Each row is a point. Each copy is the shape, with its points in the same order, turned, moved and blurred by noise. Is it also mirrored, or only turned?

Shape (7 x 3):
[[-32.5  13.5  18.4]
 [-24.7  -0.5   1.1]
 [ 23.1  16.4  -5.5]
 [-36.0  -5.2 -10.8]
 [ 11.9 -10.3  12.2]
 [ -8.9  28.0  -7.7]
 [ -7.0   1.3  22.6]]
Copy 1:
[[-34.6  21.7   5.9]
 [-21.2   4.5  -8.9]
 [  2.2 -27.3  23.1]
 [-29.1   1.0 -22.7]
 [ 14.4   3.8   8.0]
 [-29.0 -16.7  17.4]
 [ -6.1  16.2  14.7]]
Copy 1 is: mirrored
Copy 2, 7 rows:
[[ 28.1   9.1  36.5]
 [ 26.5  -3.8  14.7]
 [-10.4  20.3  -9.1]
 [ 40.5  -9.7   9.3]
 [-11.9  -8.8   9.0]
 [ 19.8  26.4   6.5]
 [  2.1   0.9  28.6]]
Copy 2 is: mirrored
Copy 3 (7 x 3):
[[ -4.1  28.3  39.7]
 [  4.8   7.3  32.4]
 [ -7.4   4.9 -16.6]
 [ 16.2   0.3  40.9]
 [-24.6  -6.2   5.6]
 [ 12.1  22.8   2.9]
 [-22.7  10.2  20.8]]
Copy 3 is: mirrored
